Rows are points. The window is the flat piece filled in between its corners: a triangle in 3 columns, a solid with four corners in 4, and so on. A path goes straight from each point to the next, and from the last back to the first. After which points does the path pass through the window?

Window:
[[ 3.6  7.3  0.3]
 [-2.8 -5.1 -2.1]
 [ 3.2  2.1  2.0]]
Path:
(1): [-6.1 -0.2  1.0]
(2): [-1.6 -2.4  4.4]
(3): [ 5.1 -2.2 -2.3]
(4): [-0.4 -3.8 -2.6]
(5): [-5.9 -3.7  0.5]
(6): [-4.3 -4.0  4.1]
(7): [ 0.7 -2.6 -4.7]
(8): [ 1.5 -6.3 -1.8]
Through the window after points: 4, 6

Window, 6 rows:
[[-9.2 -3.0 -7.6 -1.1  1.1  5.7]
 [-3.3 -0.2  6.8  3.1 -2.2 -6.0]
 [ 8.3 -2.1  0.2  7.2 -1.9 -1.8]
 [-5.6 -1.0  2.9 -4.6 -5.6 -3.2]
 [-2.6  4.1  2.1 -0.8 -4.3 -0.1]
 [ 4.4  0.3 -1.0 -8.6  4.5  3.3]]
Path:
(1): [-4.0  2.0 -5.3 -2.2 -1.1 -6.5]
(2): [-2.3 -1.7  4.5  0.9 -1.7  0.3]
(3): [-1.4 -4.6  2.8 -1.9  0.8  2.5]
(4): [ 2.0 -0.4 -2.4 -1.8  1.1 -2.4]
(5): [ 0.6  2.5 -0.4 -0.9  1.1 -3.0]
(6): [-0.2 -3.1  3.7  0.1 -1.2  0.3]
(7): [-3.4 -0.9  4.0 -4.1 -1.2  5.3]
(8): [-6.5  0.9 -2.2 -2.5 -2.3 -1.9]
Through the window after points: 1, 5

Window (8 x 8):
[[  1.3  -5.5  -2.7  -0.3   0.7  -3.2  -1.8  -0.9]
 [ -7.0   7.8   7.5   5.5  -1.4  -5.4   4.9  -1.5]
 [  4.5   1.2  -2.0   4.4  -1.2   3.4  -0.6  -3.6]
 [ -2.0   4.1  11.6   3.4   5.5  -0.6   1.4   1.2]
 [ -5.0  -2.2  -2.2   1.7   1.1   1.6  -0.8   3.4]
 [ -2.9   0.4  -4.6  -5.9   6.3  -1.0  -3.6   1.6]
 [  2.6  -1.2 -10.2  -1.5  -2.8  -3.4  -0.3   7.3]
 [  7.4  -4.8  -2.8  -4.0  -7.3   6.6  -4.2  -2.6]]
Path:
(1): [-3.8  1.2 -1.6 -0.8  3.0 -0.9  2.2  2.8]
(2): [-3.0  1.7  0.9  1.7  2.6 -3.3 -4.0  0.8]
(3): [-2.4  4.3  1.8  4.3 -1.2 -3.4 -2.1  3.1]
(4): [-2.4  2.3  1.0  0.7 -0.3 -2.8  4.1  0.1]
(5): [ 0.6 -1.6 -1.9 -1.7  0.6  3.8  6.3 -4.1]
(6): [ 4.8  1.5 -0.7  3.7 -2.4  0.7 -9.1  1.0]
(7): [-2.8  2.5  2.6  2.5  0.2 -3.1 -1.7  0.0]
(8): [-3.2  2.2  1.4 -0.2  2.6 -0.1  5.1  2.5]
(9): [ 0.4 -5.8 -3.2  0.9  2.8  1.4  8.1 -1.4]
(10): [ 1.8 -2.4 -2.1 -0.5  0.3 -1.7 -4.7  0.8]
(11): [ 1.5  3.8  1.8  0.6 -4.1  1.1 -7.7  0.9]
(12): [ 2.5 -3.7  0.4  1.3  5.3 -0.6  7.0 -3.3]
Through the window after points: 3, 5, 7

Window:
[[  0.4  -0.1  -2.4  -4.8   0.1   0.2  -4.3  -1.8  -7.2  -2.8   4.3]
 [ -8.0  -1.7  -1.9   3.1   1.0  -4.5  -3.3   4.5 -12.6   0.5  -6.0]
 [  2.7  -5.3  -2.0   7.8   0.9  -1.1  -0.1   4.1  -0.1   0.6  -2.5]
 [ -0.5   4.9  -2.9  -2.4   3.5  -1.6   1.2   0.1  -1.3   0.3  -1.2]
 [  3.0   4.8   6.4   3.1  -1.7   6.7  -7.2   3.6   2.9  -0.6  -2.7]
 [  0.3   2.3   4.3   3.5   0.2  -1.1   3.2  -5.2   1.8   6.9  -0.1]
 [ -2.4  -3.8  -1.2   3.8  -4.7   4.4  -1.9  -1.4  -0.5  -5.8   1.5]
 [ -1.2   4.2   9.4  -4.2   4.4  -1.5   4.0  -1.4  -5.1  -0.8   5.5]
 [ -3.4  -7.1   0.7  -5.7   4.0   7.1   0.4  -4.8  -8.1   3.6  -0.2]
 [ -2.2  -4.7  -0.3   0.6   6.1  -3.4  -1.4  -4.5   4.1   2.0  -2.8]
 [ -0.2  -4.6   2.9   0.7   1.4   0.7   4.2   2.9   2.9   6.6   6.0]]
Path:
(1): [-3.5  0.4 -0.6  0.9  4.9  4.2 -0.4  1.4 -5.3  1.7  4.6]
(2): [ 0.6 -0.6  3.1 -4.6 -1.6 -0.2  1.4 -1.9 -5.5  0.4 -2.4]
(3): [ 1.3 -6.1  0.8 -0.6 -8.1 -1.3  1.1  0.4 -1.2 -2.5 -3.2]
(4): [-2.4 -1.0 -0.6  1.7  1.3  3.6 -2.1 -1.2 -1.9 -1.6  4.0]
(5): [-3.0 -1.3  1.2  4.4  5.5  1.2 -2.7  0.7 -6.4  0.1  4.0]
(6): [-2.1 -3.3  1.5 -0.5 -2.2  0.6 -1.0  0.5 -3.4  0.6 -3.5]
(7): [ 1.4 -2.8  3.0 -3.5 -4.4  0.2  1.3  4.2  0.6 -0.4 -3.6]
(8): [-1.0 -1.8 -3.5  8.1  8.3  0.4 -0.8 -2.0 -3.5  3.3  3.0]
Through the window after points: 3, 7

Window (14 x 14):
[[ -5.9   4.5  -2.2   1.6  -1.9 -11.2  -5.5   3.0  -4.5   5.3   3.8   7.1
   -0.9  -2.5]
 [ -6.0   5.5  -0.7   0.1  -3.1   1.7  -3.5  -0.5  -1.3  -2.8  -0.2  -1.0
   -1.3  -2.9]
 [ -0.9  -1.5  -0.4  -3.2   3.9  -0.3  -2.2   3.0   0.3  -3.5   1.9  -2.3
    3.3  -5.0]
 [  0.9   2.6   0.1  -4.0  -1.1  -1.5  -2.2  -7.1  -0.3  -0.6  10.3  -6.9
    5.1  -1.3]
 [ -5.1   0.4  -0.1   1.2   0.1   0.0  -5.1  -2.1   4.7  -3.6  -1.8  10.3
    1.4   1.9]
 [  3.2  -1.9   0.8  -3.1   1.9  -1.5  -2.3  -0.6   2.5  -2.1  -1.7  11.8
   -8.4   0.2]
 [ -3.4   2.2   1.1  -4.9   5.8   0.0  -7.0  -0.1  -2.6  -4.8   2.7   0.3
   -1.3   3.4]
 [  6.1  -2.9 -10.2  -1.8   2.4  -0.1   3.1  -1.6  10.2  -0.5  -8.4  -3.5
   -4.7   4.2]
 [ -0.2   2.2   0.8  -3.0  -4.0  -5.8   3.7   2.3   2.4   9.1  -4.1   4.8
   -1.7   0.6]
 [ -0.2  -3.2   3.5  -1.3  -2.1   2.2  11.7 -10.0  -5.2  -3.5  -8.0   0.8
    3.0  -4.1]
 [ -2.2   2.5   3.7  -0.6   0.3  -6.7  -0.8  -5.0   1.3   5.0   0.4  -1.1
   -1.6  -3.4]
 [  4.1  -1.1  -0.6   0.8   0.5   2.0  -5.1   1.6  -0.8  -4.7  -4.6  -6.2
   -0.5   1.9]
 [ -2.7  -2.3   4.4  -3.1  -3.4  -6.1   3.2  -2.6  -1.4  -2.4   1.4  -0.4
   -2.0  -0.9]
 [ -6.0  -3.3   1.5   5.2  -4.7   3.5   5.2  -7.8  -3.4   4.8  -1.3  -1.6
   -3.2   0.5]]
Path:
(1): [-0.4  2.8  5.4  6.1  4.2  1.5  3.1  2.2  1.9 -3.0 -2.4  0.7 -2.1 -0.7]
(2): [-0.3  2.4  3.1  1.4  0.8 -2.0 -1.0 -1.1 -0.3 -3.1  1.4  0.1 -2.2  0.7]
(3): [-3.7 -4.1 -7.0 -6.8 -1.4 -1.5 -3.4 -4.0  0.0  2.9 -3.5  5.5  0.1 -4.2]
(4): [-1.2 -3.4 -2.2 -9.1 -0.4 -1.3 -1.2 -6.9 -3.3  5.2 -1.9  0.6  2.1  0.3]
(5): [-0.7  1.8  2.3  1.2 -1.0 -2.0  0.7 -2.4  1.2 -2.7  1.8  0.0 -1.0 -1.5]
(6): [ 1.2  2.6  1.2  1.2  5.8 -0.5  7.2 -0.6 -3.8 -4.5  1.6  5.4 -4.3 -0.3]
(7): [-5.8 -2.0 -1.5 -3.9 -6.8 -3.4 -6.3 -4.4  4.3  6.5 -1.5 -1.8  1.9 -0.9]
(8): [ 0.2 -2.2  0.2 -2.5 -4.0 -1.1  1.8 -5.1 -0.7  0.2 -4.2  2.0  0.3 -1.9]
(9): [-3.6  4.0  5.7  1.9  6.0 -0.8 14.2 -1.3 -4.9 -0.5 -3.5 -0.1  1.4 -1.2]
(10): [-0.9  4.5  1.8  3.0  8.1  1.7  1.4  0.7  0.2 -1.2  0.0  0.0 -1.3  0.9]
(11): [-2.6 -1.6 -0.9 -1.3 -4.5 -2.0  0.4 -4.7 -1.3  1.7 -1.7  1.4 -0.4 -1.6]
(12): [-1.3 -1.5 -3.1 -3.3 -1.2 -1.7 -4.8 -1.7  2.4  0.3 -2.1 -1.7 -1.1 -1.5]
(13): [-0.3  3.8  2.0  1.2  1.4 -3.5  2.0 -1.5  1.3  0.5  4.6  0.9 -2.2  2.0]
(14): [ 0.4  6.6  1.8  1.6  0.5 -0.7  3.6  8.1  2.0 -3.7  0.5  2.6 -4.7  5.5]
(15): [-2.5 -0.9 -1.6 -1.3 -0.8 -4.2 -6.5 -3.1  1.0  2.9 -0.2  1.8 -0.3 -1.7]
(16): [-2.0 -2.2 -4.1 -4.2 -5.3 -2.8 -1.2 -5.3  0.5  1.7 -1.3  0.9 -1.2 -0.2]
Through the window after points: 4, 8
